Rows are points. The points of each table are mixes of a few directions, plus a little noise. Count the directions of each table, and those that both share. Where both have some left over, give the other angles between the two spaces (their principal angles), to ten degrees, smallest first.

First, 7 rows:
[[-2.7  1.9]
 [-3.6  2.4]
 [ 1.7 -1.2]
 [ 3.9 -2.6]
 [-3.7  2.5]
 [ 6.1 -4.1]
 [-1.6  1.1]]
Second (4 x 2):
[[ 0.0  0.6]
 [-0.4 -6.1]
 [-0.1 -0.8]
 [ 0.4  6.2]]
Directions: first 1, second 1, shared 0; angles 60

First, 8 rows:
[[-6.9 12.5  4.0  1.1]
 [ 1.4 -2.6 -0.8 -0.3]
 [-2.2  3.9  1.1  0.4]
 [ 1.1 -1.9 -0.6 -0.2]
 [ 2.0 -3.6 -1.2 -0.3]
 [ 1.9 -3.5 -1.1 -0.3]
 [ 1.6 -2.9 -1.0 -0.3]
 [ 0.9 -1.6 -0.5 -0.1]]
Second (6 x 4):
[[ 3.5 -6.1 -2.0 -0.5]
 [-2.6  4.7  1.5  0.4]
 [-2.4  4.3  1.4  0.5]
 [-3.4  6.3  2.1  0.6]
 [ 3.1 -5.6 -1.8 -0.5]
 [ 1.9 -3.5 -1.2 -0.3]]
Directions: first 1, second 1, shared 1

First (8 x 9):
[[ 0.3 -0.9 -0.7  2.4  2.7 -2.3  3.7  1.5 -2.7]
 [ 3.8 -3.4 -7.4  3.7  4.9  4.9  2.1 -1.5 -2.5]
 [-1.5  4.3  4.2  0.7 -0.8 -7.1  3.3  2.5 -1.0]
 [-1.8 -4.1  1.9 -1.3 -0.3  0.6 -1.3  0.7  0.3]
 [-1.2  5.5  3.9 -0.2 -1.8 -5.9  1.9  1.7  0.0]
 [ 1.1 -3.8 -3.1  0.5  1.5  4.3 -1.0 -1.3 -0.1]
 [ 1.2  7.2 -0.2 -1.7 -3.5  0.7 -2.5 -2.2  3.0]
 [-1.9 -4.4  1.6 -4.2 -2.9  4.8 -6.1 -1.5  3.2]]
Second:
[[ -0.3   0.6   0.6   0.7   0.4   0.3   0.7   0.8  -0.4]
 [ -2.3 -13.3   1.2   6.7   0.9   1.7   7.3   1.9   8.4]
 [ -0.4  -6.3  -0.5   2.7   0.3   0.8   2.7  -0.1   4.0]
 [  1.1   1.7  -1.2  -2.4  -0.9  -0.6  -2.6  -1.5  -1.0]
 [  0.7   8.0  -0.4   2.3   2.9   0.8   2.5   2.4  -5.6]
 [  0.9  -4.4  -2.1   3.1   1.2   0.9   3.2  -0.4   2.5]
 [  1.0   3.4  -0.9  -2.0  -0.2  -0.6  -2.0  -0.9  -2.3]
 [  1.7   1.4  -1.9  -4.1  -1.7  -1.2  -4.4  -2.8  -0.9]
 [ -1.9   3.5   3.0  -2.0  -0.8  -0.9  -1.8   1.5  -2.0]
 [ -0.2   5.2   1.7  -5.3  -2.0  -1.6  -5.5  -0.9  -3.1]]
Directions: first 3, second 3, shared 1; angles 50, 50

First (8 x 12):
[[-7.5  4.8 -1.8  7.0  0.5  4.6 -1.0  1.3  1.0  4.6 -4.0  1.8]
 [ 0.7 -1.2  2.3  3.6 -4.1  0.7 -2.6 -6.1  4.0 -3.9  7.0 -4.0]
 [-6.2 -0.5 -2.1 -6.3  3.2 -2.6  0.7 -3.0 -2.9  2.1 -0.9 -3.4]
 [ 0.9 -4.3  0.5 -1.0 -0.1 -0.6  1.4  0.4 -1.0  0.9 -3.5  2.6]
 [ 2.7 -2.0  2.5 -2.4 -1.7  2.4  3.1  2.6 -0.5 -1.0 -4.6  2.0]
 [-0.1  4.3 -0.3 -3.9  3.3 -5.2 -1.8 -2.2 -2.6  4.8  4.8 -0.1]
 [ 7.9 -1.2  1.0 -0.7 -1.8  0.1  0.9  3.6  0.8 -5.9  1.6 -0.2]
 [ 1.4 -0.1 -2.3  3.9  0.7  0.5 -0.8  3.3  0.4 -1.3 -0.6  1.2]]
Second:
[[-2.8  1.7  2.3 -2.3 -2.7 -1.1 -0.8  0.2  1.1 -1.2 -1.1 -0.6]
 [-1.4  0.3 -0.9 -1.1 -1.0 -1.5  2.3  1.5  2.2 -0.2  0.0 -0.2]
 [-0.5 -0.8 -5.5 -1.6  1.8 -0.4  6.3  3.0  3.8 -0.2  0.9 -0.4]
 [-1.3  0.6  4.3  1.0 -3.3 -1.7 -1.8 -1.6  0.2  1.1 -0.2  1.0]
 [-1.9  1.5 -0.7 -3.1 -0.1 -0.6 -1.4  2.1 -0.8 -3.4 -1.3 -2.3]
 [-1.5  1.8  0.3 -2.2  0.1 -1.3 -3.6  2.4 -2.8 -4.2 -1.8 -2.8]
 [ 3.6 -2.5  4.0 10.1 -1.6 -7.1 -3.1  1.3 -2.7  3.1  1.6  1.5]
 [-2.2  1.5  3.3 -0.2 -2.6 -3.5 -3.4  1.6 -1.4 -2.1 -1.2 -1.5]
 [ 3.2 -0.3  2.7 -0.3  1.8  9.2 -3.3 -8.4 -3.0  2.9  0.0  2.8]
 [ 1.6 -2.2 -8.1 -4.0  4.5  8.6 11.3 -3.2  6.7  4.2  2.5  3.1]
 [ 3.3 -1.5 -1.2  3.9  2.7 -0.5 -2.3  0.9 -3.6 -0.1  0.7 -0.3]]
Directions: first 6, second 4, shared 1; angles 30, 80, 90
